Each point is reached from the start by the listed moves, each made once or not at all, plus a little noise. Say if it took an odd or an even number of moves. Then give how often each move was made.

Moves:
(1): [ 17  -7  21 -66  20]
(2): [  7  60 -25  11  24]
Start: [-15   0  41  16  17]
Points:
[  9  50  34 -36  61] => even (1, 1)
[  0  -4  58 -55  41] => odd (1, 0)

Moves:
(1): [-3 40 26]
(2): [-40  29 -50]
(3): [-56   0   3]
Start: [6 8 8]
Points:
[-93  44 -40] => even (0, 1, 1)
[-47   7  13] => odd (0, 0, 1)
[8 7 9] => even (0, 0, 0)
[ 2 50 30] => odd (1, 0, 0)

Moves:
(1): [ 39  12  -9 -21 -59   0   5]
(2): [ 12  33 -31  33 -31 -64  53]
(3): [-20 -10  77  20   9  35   2]
(4): [ 23  26 -32  23 -10  25   5]
Start: [ 13  -4   4  30   0 -21  -7]
Points:
[15 15 51 76  0 38  2] => even (0, 0, 1, 1)
[ 71  29 -39  26 -69   5   3] => even (1, 0, 0, 1)
[ 57  27  44  55 -54  42   6] => odd (1, 0, 1, 1)

Moves:
(1): [23  5  9 -6 10 23  8 31]
(2): [  0 -21  36  61 -19  12 -26   6]
(3): [  4  -1  18  -5 -10   7   1 -13]
(4): [-26 -41  37 -10  22   5  10  -5]
(5): [-11  21  -2  25   0  -2  29  -1]
(6): [-20  -7 -13   0 -12  22  19   5]
(7): [ 31 -16   7  14  -9 -11  39   1]
(8): [-31  17 -16 -61 -38 -36   7  64]
Start: [-12 -19  18   8  -1 -34   9 -14]
Points:
[-13 -37  48  22 -72 -74  32  55] => odd (0, 1, 0, 0, 0, 0, 1, 1)
[ 19 -58  58  79 -34  12  50  32] => even (1, 1, 0, 0, 0, 1, 1, 0)
[-95 -34  42 -44 -40 -38  73  33] => odd (0, 0, 1, 1, 1, 1, 0, 1)
[-67 -46  39  22  10 -10  72 -16] => odd (0, 0, 0, 1, 1, 1, 0, 0)

Moves:
(1): [-35 -11  -9  -9   1  17  -5  -4  17 -29 -10]
(2): [ 21  23  11 -16   3 -14  11 -22  20 -10  16]
(3): [ -9 -41  24  11  12   3 -13  -4  -4  -6  16]
(4): [  9   9   1  10   9 -26 -26   4  19   4 -27]
(5): [  0  -4  -3   7  16  36   1 -10 -27  12   4]
(6): [ -7 -35  -6  22  -4  17  -3 -21   4 -19  17]
(7): [ 19 -18  -6 -13   2  44  25   1   0 -19   1]
(8): [-12  22  14  24 -10  -2  21   9  -3  15 -20]
(9): [ -5  14 -14 -37 -27   2   0 -16 -11   4 -42]
Start: [ -3 -21   0 -15   1  13  -9  11  -1  -9 -19]
Points:
[-28 -19  41   9  33  29 -20 -13  24 -23 -41] => even (1, 1, 1, 1, 1, 0, 0, 1, 0)
[ 13 -36   3   0  14  54   1 -43  -5 -24  18] => odd (0, 1, 0, 0, 1, 1, 0, 0, 0)
[-31 -72  31  43  -4  30  -2  -6  -4 -18  -7] => odd (0, 0, 1, 0, 0, 1, 0, 1, 0)
[-59 -95  -9 -26 -16  50 -29 -36   3 -59 -41] => even (1, 0, 1, 0, 0, 1, 0, 0, 1)

Moves:
(1): [ 13  11 -24   8   4  11 -16  24   1  24 -27  42]
(2): [ -9  37  11  29  28  -6 -16 -16  -1  -5 -14   7]
(3): [ 54  -6 -13   5  29  10  20   9  15  -4  -3   4]
(4): [  5 -19 -30  38 -26  14  -8  20   0  -8 -10 -19]
(5): [ -7   0 -45  15   6  15   3  -5  12  -9  16  -9]
(6): [  9   1 -30  -9 -21   4  10 -35 -20  -5  -8  18]
(7): [ 11  29   0  -2 -21 -10  45  11 -34  -7 -10   8]
(8): [ -7   7  -3 -16  19  37 -15 -14 -33   2  -8  12]
(9): [ 11 -13  26  18 -11  25  12 -26  14  22  21   5]
(10): [  4   3   8 -20 -13  -9 -20  11   1  14  11 -18]
(11): [ -2 -19  10   3  11  23 -11 -24  -9 -44  24   9]
(12): [-20 -25   2   5  17 -18  -4   8 -21   2   6  19]
Start: [ 11  -1   8  14   2  -4 -15   5  -3 -20 -13 -11]
Points:
[ 83  51 -46  95  14  14  10  58 -20 -16 -75  32] => odd (1, 1, 1, 1, 0, 0, 1, 0, 0, 0, 0, 0)
[  6   8  13 -19   5  25 -49   4 -36  -2 -10 -18] => even (0, 0, 0, 0, 0, 0, 0, 1, 0, 1, 0, 0)
[ 35  17  41  11 -46   2  21  -2 -21   6   9 -18] => odd (0, 0, 0, 0, 0, 0, 1, 0, 1, 1, 0, 0)
[ 49   7 -18  75 -51  33  19  38 -22  11 -41  26] => even (1, 0, 0, 1, 0, 0, 1, 0, 1, 0, 0, 0)
[ 37  34 -36  65  59 -13  34  10 -33 -43 -18  19] => odd (0, 1, 1, 0, 1, 0, 1, 0, 0, 0, 0, 1)
[ -8  29 -13  68  19  14 -12  14 -89 -36 -50  15] => odd (0, 1, 0, 1, 0, 0, 1, 1, 0, 0, 0, 1)
[ 16 -31 -76  56 -24   7 -33  22 -44  -8 -56  49] => even (1, 0, 0, 1, 0, 1, 0, 0, 0, 0, 0, 1)

Moves:
(1): [ -6  -3 -16 -10  -9  -7  -2   1 -15  -4 -26   2   9 -13   9]
(2): [ 12  21   7 -40 -13  20  24  -6  -3  14 -26 -25  24 -17 -11]
(3): [ 29 -15  -8   4 -11  20 -15   6  27  -4 -10   6  -8 -11  -3]
(4): [-22  -2 -14  -5   7   0  -1  -3   3   6  -3 -13  27  -4   0]
(5): [ 2 -8 -1 13 -7 10 17 15  6 -7  9 16 -8  1  3]
(6): [  8  -5 -27  14   4   3   3 -24   1 -19 -11   1  -1   6  -8]
(7): [ -4   4  15  -3  -2  -6 -12  -4 -11 -11   0  10   8   2  -8]
(8): [ 14 -10 -13  -5   2  14   0   4   0  -2  -8  13 -15   9  17]
(9): [ 10  10  -8   4   2  24   9 -10   5  -4  -1  -3 -14 -10  -3]
(10): [ -7 -14   4 -13   4   5   3 -12  16  14 -19  22  21 -35   7]
(11): [ 2  6  5 13 -3 -3 -6  3  8  8 18  7  2 18 16]
(12): [  0  18  18  -7   2  -7   7   9  16   5 -15  -9  12  -4   5]
(13): [  5  14   0   2   2 -28 -14   7   5   6 -13  26  12  27  -1]
(14): [-14  -2 -10 -31 -13   7  18  -5   1   5 -14 -14 -15  -1  12]
Start: [ -9   2  10 -12   0  18 -14 -13   0  16  -2  11   7 -14  -7]
Points:
[-19 -15 -30  -7 -11  30  -6   6   1  17 -13  36  20  -3  38] => odd (1, 0, 0, 1, 1, 0, 0, 1, 0, 0, 1, 0, 0, 0)
[-27   3 -22 -95 -36  58  30 -11 -19  16 -71   2  36 -36  16] => odd (1, 1, 0, 1, 1, 0, 1, 1, 0, 0, 0, 0, 0, 1)
[-14  37   4 -87 -18  50  26 -10  25  51 -52 -31  39 -13  32] => even (0, 1, 0, 1, 0, 0, 0, 1, 0, 0, 1, 1, 0, 1)
[-11 -11 -22   7   9  13 -23 -27  27  13 -32  93  51   9  22] => even (0, 0, 0, 1, 1, 1, 1, 1, 0, 1, 1, 0, 1, 0)

Moves:
(1): [  2  13 -16   3  11   3  10   5  -1  -5 -11  -4 -12 -13   2   9   5 -12
   1   6  -4 -17  12]
(2): [ -5  -9   2  -9  -2   3  -7  -5  11  10  21  16   5  -3   1  11  11   6
  -4   6  -3 -13   7]
(3): [  3  -2   4   5   9   3   5 -13   5   3   5   9 -15  14  -5   6   8   2
  11   2  -6  -4   4]
(4): [ -2 -10  15  13   6   4  -5  -6  -2   6  15  13 -18  15  11  21  -7  -3
   5 -18   5  17  15]
(5): [ -3   1   0 -14   7  19 -10   7   7 -14 -11 -14   8  12  24  -1  -5  17
  13 -16  -8  15  -8]
(6): [-23  13   8   0   9  15  -7  -3  -1  -4  -7  21 -17   2   4   3   9 -11
  14  -7 -14   6   7]
(7): [ 12  -3   1   2 -12  -6 -12   3 -19  10  -7   1  11 -14   3 -13  -6  13
  -3 -19  -5   6   7]
(8): [-10  15   6   5   5   2  -7  20   3   1  -9   1 -11   6 -24   0   6  18
  16 -20  13  -7  -5]
(9): [  9  -5  -6 -15  -1   4  -8  -9   4 -13   7   1   0   2 -12   5  -6  -3
   1  -8  17  -1  11]
(10): [  3 -11   9  15  -9   2  23  25 -26  -7  -6  21  18   8 -21   2  12  -7
   4  -3  -7   0  -1]
(11): [ -8  -2 -20  13  10  14  10 -14   3  16  -1   3  12  -1  -3   1 -15   7
   2  22  -2  10  11]
(12): [ 10  -7  -5   5 -11   1  -6  -6  -5   0   9 -11 -12   0   8  18   3  -8
 -12   4 -20  -6  -6]
(13): [  5  -1  13   0   1  -3   4   7   4 -10  -8  -2  -4  -7  -3  -5   1  -4
  -5  -8  -1  13  -2]
(14): [  8   7  -5   2   4   9  20 -11   3  23   7   1 -12   2  -7  -4  13  10
 -14  11  26  -1 -18]
(15): [ 11   6 -17  -2  -2   8 -15   0   9  16  -8   9   3  11  -4 -11   6 -17
  16   0 -20  12  14]
(16): [ -2  16  17  -4  12  11  -9  10 -24  11  10 -33 -36 -21   7   6  -3 -13
  -3   2  21  -2   5]
(17): [-10  -5  12 -28   2  -3   7   2   4  -9   8   4  -8  -5  -7   0 -14 -18
  -9  -4  -7   1  -1]
(18): [ -4   8  -7  18  13 -10   3   3  -2  -5  12   4   2 -10  -1   2  -9  -7
  -1  -2 -12   5  18]
(19): [ -1  -1 -20   8  12 -10  -4   0  -2  -7 -17 -12   0   9  13  -3  23   4
   4  -7   6  -7  19]
(20): [  7  18   3  -7 -14  -1  -6  -6   3   0  -2   0   9  15   1   9  -1  13
  -1  -6 -13  -2  -2]
Start: [  2  -1   5  -4   8   2   4   9   4  12  -4  -7   5  -6   6  -5 -18   3
   0   3  -7  12 -11]
Points:
[ 36 -17  24  -3  18  30  -2   6 -39  55  70  29 -54  -2 -22  37  -9 -41
 -10 -27 -18  25  44] => even (0, 1, 1, 1, 0, 0, 1, 0, 1, 1, 0, 1, 0, 1, 1, 1, 1, 1, 0, 0)
[ 21  25 -14  16  25  33  31  19   2  25   8  35 -27  16 -55  42 -24 -27
   2 -23 -29  36  34] => odd (1, 0, 0, 1, 0, 0, 0, 1, 1, 1, 1, 1, 1, 1, 1, 0, 1, 1, 0, 1)
[-30  52 -17 -20  50  49  30  -9  21  11  -9  10 -13  -6  16  14 -35   2
   5   7 -41  28   9] => even (1, 0, 0, 0, 1, 1, 0, 0, 0, 0, 1, 0, 0, 1, 0, 0, 1, 1, 0, 1)
[-12   8  -3  -6  60  35   0  41  -2 -40 -28  35 -21  19  10  17  -4 -60
  43 -65 -51  55  70] => odd (1, 0, 0, 1, 1, 1, 0, 0, 1, 1, 0, 0, 1, 0, 1, 0, 1, 1, 1, 0)
[-34  52  -6  11  85  56 -34  -2   8  11   6  -1 -68  22  23  65   2  23
  59 -39  -7  10  84] => odd (1, 1, 1, 1, 1, 1, 0, 1, 1, 0, 1, 0, 0, 0, 0, 1, 0, 1, 1, 1)
[-12  -5  27 -22  18  46  33   8 -11   1   1  25 -32  29  -1  20   7 -12
   8 -12 -44  19 -33] => odd (0, 0, 1, 0, 1, 1, 0, 0, 0, 1, 0, 1, 0, 1, 0, 0, 1, 0, 0, 0)
[  1  15  22   9   4  35 -32  -5  -3  18  -8  19 -24  10  -9  31 -33  27
  16 -62 -23  51  25] => odd (0, 0, 0, 1, 0, 1, 1, 1, 1, 0, 1, 1, 1, 0, 0, 0, 0, 0, 0, 1)
[ 14  32  13 -38  51  19   8   1   6  -9   7 -45 -50   6  14  11  -9   4
  -4 -33  16  27  17] => even (0, 0, 1, 0, 1, 0, 0, 0, 1, 0, 0, 0, 1, 1, 0, 1, 1, 1, 1, 1)
[ 19  24  33 -28  37  55 -23  19   0  52  19 -18 -95  -7  12  30  -1  -3
  15 -47 -14  25  13] => odd (1, 1, 1, 1, 1, 0, 1, 1, 0, 0, 0, 1, 1, 1, 1, 1, 1, 0, 0, 0)
[ 13   8  -2   0   9  -1 -36 -18   2  -5   9  21 -17   1  14  28  16  10
   5 -44 -58   8  53] => even (0, 1, 1, 0, 0, 1, 1, 0, 1, 0, 0, 1, 1, 0, 0, 0, 0, 1, 1, 1)
